Rows are points. Each copy is the shape, with its points in the same order, turned, moved and blurred by noise. Say if it was mirrored as well.

Shape (8 x 3):
[[   4   11  -71]
 [ -55  -29  -28]
 [ -48   36   -8]
 [  12   -4   86]
 [ -21   39  -28]
 [ -15 -106  -18]
 [ -33   25  -50]
 [  -1   53  -72]]
Copy 1 (8 x 3):
[[ 21  31  50]
 [-39 -16  24]
 [-34  48   5]
 [  2  -9 -93]
 [  3  66  17]
 [  4 -84  25]
 [-20  50  43]
 [ 30  78  46]]
Copy 1 is: mirrored
Copy 2:
[[ 33  29 -28]
 [-47  19 -31]
 [-15 -36 -53]
 [-37 -89  50]
 [ 16 -21 -45]
 [-69  56  46]
 [  7   3 -56]
 [ 55   4 -53]]
Copy 2 is: mirrored
Copy 3 (8 x 3):
[[ -4  40 -59]
 [-24 -30 -41]
 [-49  11  -2]
 [ 32 -25  79]
 [-34  27 -12]
 [ 49 -80 -60]
 [-34  24 -42]
 [-24  73 -45]]
Copy 3 is: only turned

Shape:
[[ 43 -22 -13  72]
 [ 37 -33 -33  46]
 [-95  68  15  -9]
 [-14 -10  14  23]
 [ 78   3  38  18]
 [-39 -26   8  35]
 [ 42  56 -50 -12]
 [-41 -16  24 -55]
 [-57  -6  15  52]
 [  4  69  86 -41]]
Copy 1 (10 x 4):
[[  71   39   23   54]
 [  67   46    5   32]
 [-102   11  -31   60]
 [  -3   17   15   46]
 [  53  -41   35   37]
 [ -13   52   15   28]
 [  42  -31  -69   22]
 [ -59    1   23  -23]
 [ -34   53   23   65]
 [ -39  -88   14   43]]
Copy 1 is: mirrored
Copy 2, 10 rows:
[[ 26 -51 -47  23]
 [ 15 -41 -57  -7]
 [-66  55  65  64]
 [ -9 -17  18  17]
 [ 75 -28  14  -3]
 [-36 -37   8  10]
 [ 39  64 -33  -3]
 [-39  18  67 -41]
 [-58 -35  16  49]
 [ 47  40 104  24]]
Copy 2 is: only turned

Shape (11 x 8):
[[-33 -80  35 -28  16 -10 -36  33]
 [ 12 -73   6  -2  53 -43 -15 -30]
 [  6  36  -7  69 -54 -37 -15   0]
 [ 51 -44  28  47 -67 -30  23 -27]
 [-11 -62 -13 -43  49 -31 -46  31]
 [-23  19 -43 -37  21  50 -84 -68]
 [-35  36 -34  35  43  40 -43 -42]
 [-70 -67 -96 -53 -29  -3 -39  43]
 [-55  31 -66  65 -21  51 -55 -62]
 [ 22  11  30  26 -27 -10  57 -55]
 [ 53 -13  -1  40 -25  24  17  -3]]
Copy 1 (11 x 8):
[[ -31  -73  -44  -73    5  -15  -45   25]
 [   9  -23  -54  -32   52  -59  -34   45]
 [   9   25   -1   19  -77  -48    3   -9]
 [  70  -41  -17   30  -31  -55  -32  -34]
 [ -16  -16  -55  -92   30  -10  -18   50]
 [ -65   66   24  -48   59  -18  -17  -37]
 [ -78   64   15   15   26  -25  -31    6]
 [ -33   41  -99 -114  -22   37  -55  -24]
 [ -74   98   19   11  -20  -38  -63  -38]
 [  16  -26  -27   71    8  -45    5  -36]
 [  36   -6    4   38   -7   -5  -34    1]]
Copy 1 is: only turned
Copy 2:
[[  21  -73   31   23   11  -26   29  -25]
 [ -18   -9    4  -15   60  -32   45  -48]
 [   6   61  -10   55   41   14  -86  -33]
 [  27   35  -30  -14   13  -20  -67  -93]
 [ -25  -55   19   18   34  -41   29   18]
 [  -2  -43  -42  -11   97   76   -6   52]
 [  14   26  -22   40   78   71   21   31]
 [ -33 -114  -55   93   11  -13   -8   26]
 [  31   20  -69   76   99   93  -19    8]
 [  -9   61  -29  -21   -6   42  -26  -71]
 [  38   44  -45   -6   11  -12  -32  -25]]
Copy 2 is: only turned

Shape (15 x 11):
[[ 48  54 -26 -20 -54  21  46   4 -44  -7  23]
 [-10  -6 -56  41  -8 -16 -25  29  -8 -39  43]
 [ 57  17  31  14 -21 -72 -41  -7  14 -37  54]
 [ 51 -69 -15  16  42 -51  45 -53  -1  78  28]
 [-41 -76 -20 -59 -29  58  54 -58 -25 -54 -74]
 [ 69  28  50 -64 -30  59  16  65  62 -49  45]
 [ 72  11   5  -7  52  16  23   0 -43 -34  24]
 [-37 -55  60  25   5  55 -22  53  75  60  59]
 [-27   5  41 -84  29 -70 -74 -22  58   0  28]
 [ 15 -23  -8 -66  34  34  45 -21  56 -17 -16]
 [-43  47  54  17 -18  38  12  56  45  33 -63]
 [ 79  57  32  36  31 -26  -2 -26 -31  -7  -7]
 [-21  20  62 -58 -51 -69 -24 -44 -33  31 -65]
 [ 42 -23 -36 -69  61 -73 -17  46  27  43 -29]
 [ 44  -3 -37  10 -32 -24 -67 -60 -25  20  -1]]
Copy 1:
[[ -26  -43  -81   29  -62   21  -10  -12   30    7   16]
 [  43   15  -22   89   -1   -4   -2    1  -25   -4  -17]
 [  13   61  -42   -3  -15  -23   -6   58   -4   -8  -43]
 [ -59  -22   12  -19   25  -18   78   36  -66   68  -12]
 [  18 -110   12  -14   11   19   97  -72   39  -71  -10]
 [  35  -47 -101  -12   -7   54  -26   82    9  -89   54]
 [  13  -26  -50   29  -11   54   58   63   31   34   -4]
 [  23  -26   38  -13   90   40  -56   41  -71  -36   59]
 [   7   52  -70  -58   84   31   -1    9  -46  -53  -75]
 [  -9  -52  -63   -9   45   41   77    2   -8  -59   27]
 [ -60  -17    0   16   71   54  -49  -13   52  -74   39]
 [ -35   34  -35    8   -3   21   22   59   74   51  -13]
 [ -64    6  -25  -79   22    8  -19  -38   52  -29  -93]
 [ -68  -30  -83   36   91    8   40   55  -40  -16  -71]
 [  16    7  -39   -9   24  -66   10  -17   25   43  -41]]
Copy 1 is: only turned
Copy 2, 15 rows:
[[ -21   64    4  -50    0   22   42   21   15  -62   22]
 [   5  -11  -39   18  -36   65  -17   46   -3   -3   26]
 [ -55  -46  -28   15    7   31   36   -5   75   18   44]
 [  37  -28   -3  -14  104  -31  -56    1  -13    9   31]
 [  22   33   -7   58  -12  -72   68   39 -104  -72  -32]
 [ -93  -29   94  -35  -15   37   85   68    8  -27  -11]
 [ -20    2   17   20   46   32    4   43   43  -60  -34]
 [ -41  -22   89   16    5   44  -29   26  -72  104    4]
 [ -91  -85  -59   -5   -6  -28   19  -16  -15   63  -51]
 [  -5  -49   22   -9   33  -20   44   40  -59  -34  -53]
 [  26   33   69  -44  -51    7   50    9  -20   75  -59]
 [  14   -4    5   -7   36   28   21  -24   81  -20  -28]
 [ -26   36  -40  -18  -15 -100   51  -56   29   34  -37]
 [  -4  -83  -12  -59   -9  -49  -60   41   23    1  -44]
 [ -11  -11  -27   14  -18    2  -20  -64   13  -37   27]]
Copy 2 is: only turned
